Each point is reached from the start by the listed moves, each made once or not at all, plus a little noise. Is the number of moves made odd or even? Then give how often each move was made.

Moves:
(1): [ 3.43 -1.20 -0.02  0.42 -0.23]
(2): [ 0.20  3.47 -1.86 -0.99 -0.92]
(3): [-0.06  0.94  3.08  0.33 -0.71]
Start: [ 0.75  0.51 -0.23 -0.45  0.49]
Points:
[ 4.35  2.87 -2.13 -1.08 -0.71] => even (1, 1, 0)
[ 4.06 -0.81 -0.16 -0.02  0.24] => odd (1, 0, 0)

Moves:
(1): [-0.56 -1.34 -0.93 -1.10  1.57  0.97  2.38 -0.05]
(2): [-0.56  1.80 -0.50 -1.77  0.54 -0.54  0.52  0.60]
(3): [-3.34 -2.07  1.01  1.10 -0.25 -2.13 -0.77 -1.13]
(4): [ 1.33  0.23 -1.38  1.07 -1.00 -1.14 -0.13 -0.77]
(5): [ 0.14 -1.16 -1.39 -1.55 -0.13 -0.08 -1.98 -1.35]
(6): [ 1.02  0.20 -0.36  1.48  1.25  1.06  0.64 -1.46]
(7): [-3.07 -1.61  0.06  0.35 -0.84  0.57  1.67 -1.59]
(8): [-1.91  0.91 -0.76 -0.79 -0.23 -0.38 -0.87  3.08]
Start: [ 0.38 -0.62  0.93 -0.13  1.04  0.79 -0.63  0.88]
Points:
[-7.10 -1.38 -0.48 -0.24 -0.68 -2.86 -0.40  1.08] => odd (0, 1, 1, 1, 0, 0, 1, 1)
[-6.47 -6.89 -0.12 -1.28  1.29  0.21  0.49 -3.23] => even (1, 0, 1, 0, 1, 0, 1, 0)
[ 1.10 -0.29 -2.95  0.13  1.23  0.08 -3.13  0.05] => even (0, 0, 0, 1, 1, 1, 0, 1)
